Every row gives one point. Each copy is the shape, with its points in the same order, turned, moved and blurred by noise. Is it also mirrored, or only turned?
In the rows, 128 means zero.

Shape, 9 rows:
[[104 110 119]
 [247 122 137]
 [ 80 123 120]
 [168 126 130]
 [147 131 133]
 [120 137 127]
 [ 93 121 196]
 [ 86 117 155]
 [ 98 203 115]]
Copy 1 (9 x 3):
[[151  99 146]
 [ 65 151  44]
 [156  94 171]
 [121 121 109]
 [135 134 121]
 [140 121 142]
 [ 91 121 210]
 [133 100 188]
 [203 169 161]]
Copy 1 is: mirrored
Copy 2 (9 x 3):
[[108 119 136]
 [249 162 160]
 [ 86 119 144]
 [172 146 155]
 [152 139 159]
 [121 138 157]
 [109  82 209]
 [103  98 174]
 [ 78 192 175]]
Copy 2 is: only turned
Copy 3:
[[117 127 178]
 [203 118  67]
 [ 93 139 195]
 [151 132 125]
 [130 137 133]
 [119 146 154]
 [ 53 106 131]
 [ 73 117 167]
 [ 95 207 159]]
Copy 3 is: mirrored
Copy 4:
[[106  91 123]
 [244  94  84]
 [ 85 104 134]
 [172 102 111]
 [150 111 112]
 [128 117 127]
 [ 90 143  65]
 [ 86 118 100]
 [120 167 175]]
Copy 4 is: mirrored

Shape:
[[130 194 167]
 [190  89  91]
 [118 215  68]
 [118  92 165]
 [102  77  95]
 [ 99  98 155]
 [128 132 140]]
Copy 1, 7 rows:
[[ 59 164 122]
 [196 137 154]
 [123 187  48]
 [112  81 146]
 [166  66 104]
 [103  60 135]
 [106 109 126]]
Copy 1 is: only turned
Copy 2:
[[177 163 144]
 [147  41  89]
 [196 171  48]
 [ 95 108 148]
 [ 78 106  77]
 [ 91 129 126]
 [131 122 123]]
Copy 2 is: only turned
Copy 3, 7 rows:
[[116 203 127]
 [186 106 184]
 [161 177  62]
 [ 87 120 191]
 [117  71 139]
 [ 75 113 159]
 [121 148 153]]
Copy 3 is: only turned

Shape:
[[ 97 102 164  91]
 [193 184  94 118]
 [ 59 154 123 110]
 [122  95  71 212]
 [112 139 130 154]
 [180 148  95  70]
 [161  77 126 148]
 [158 167 121  85]
 [ 72 129 192 156]
 [104  71  85 110]]
Copy 1 (10 x 4):
[[172 136 122 170]
 [117 138 182  45]
 [102 161 105 165]
 [ 74  26 133 124]
 [102 111 154 144]
 [157 146 139  55]
 [160  60 152 119]
 [146 163 156  82]
 [122 126 164 216]
 [148  87  80 126]]
Copy 1 is: mirrored
Copy 2 (10 x 4):
[[119 152  82 129]
 [134  90 202  82]
 [ 77  81  85 133]
 [211  25 109 146]
 [137  83 112 158]
 [137 124 162  46]
 [214 118 123 137]
 [108 116 155  84]
 [109 111  86 195]
 [167  94  55  88]]
Copy 2 is: mirrored
Copy 3, 10 rows:
[[106 128 191 174]
 [162 166 133  50]
 [ 62  93 163 121]
 [152  71  54 135]
 [133  89 146 120]
 [129 196 153  95]
 [174 131 128 165]
 [129 172 170  83]
 [123  58 209 155]
 [ 98 137 103 179]]
Copy 3 is: mirrored

Shape:
[[168 163  98 218]
 [202 137 147 128]
 [113  79 153 149]
 [122 109 150 105]
 [153 132 157 109]
 [179 167 151  88]
 [154 136 104 126]
 [130 120 114 155]
 [ 37 186 141  85]]
Copy 1:
[[ 47 200 116 152]
 [145 162 165 162]
 [143 121  74 136]
 [148 117 125 124]
 [133 132 146 125]
 [132 144 196 108]
 [129 185 133 100]
 [113 158  89 116]
 [104  65 123  25]]
Copy 1 is: only turned
Copy 2, 9 rows:
[[ 97 202 167 182]
 [166 190 103 144]
 [145 147 178  75]
 [160 114 144  99]
 [176 133 118 122]
 [181 131  82 157]
 [128 139 122 127]
 [116 149 153 123]
 [148  19 176 152]]
Copy 2 is: mirrored
Copy 3:
[[187 138 176 200]
 [158 204 103 162]
 [ 82 132 108 174]
 [ 99 148  90 126]
 [122 176 103 131]
 [159 202  99 106]
 [164 146 107 147]
 [136 123 121 161]
 [102  98 142  32]]
Copy 3 is: mirrored
Copy 4:
[[172 113  30 131]
 [190 105 146 132]
 [ 91 126 139 172]
 [123 140 170 133]
 [156 131 164 134]
 [185 139 168 101]
 [138 107 122 101]
 [116 122 111 127]
 [ 93 249 138  86]]
Copy 4 is: only turned

Shape:
[[161  82 119 109 123 167]
 [ 93 152 146 121 170 190]
 [ 50  97 159 121  93 146]
 [140 118 109 144 147 145]
 [116 103 199 101 169 142]
 [174  76  85 162  90 107]
 [ 76  53 142 123 160 139]
 [130 170  32  74 183  85]
 [162 175  45 100 127 172]]
Copy 1 (9 x 6):
[[ 85 131 105  98  99 174]
 [ 74 203 177 144 118 148]
 [ 81 120 195  85 126  95]
 [103 134 132 151 103 163]
 [120 177 162 100 173 164]
 [118  55  97 133  79 165]
 [ 63 118 145 118 180 129]
 [132 181  55 211  91  82]
 [ 93 179  88 162  23 138]]
Copy 1 is: only turned
Copy 2, 9 rows:
[[182 144 104 141 181 142]
 [115 147 151  93 174 182]
 [146  74 185 166 144 174]
 [122 143 111 113 160 123]
 [164  91 165  83 192 157]
 [157 143  78 181 133  68]
 [144  61 105 135 168 160]
 [104 156  79  64  51 127]
 [141 232 103 118 100 159]]
Copy 2 is: only turned
Copy 3 (9 x 6):
[[116 129  91 167  85 189]
 [116 179 183 154  54 156]
 [145  83 184 144  65 146]
 [123 155 111 169 106 145]
 [179 151 139 125  59 184]
 [130  93  65 190 156 140]
 [164 106 123 169  29 141]
 [ 71 180  61 101  87  66]
 [ 27 175  99 144 131 133]]
Copy 3 is: mirrored
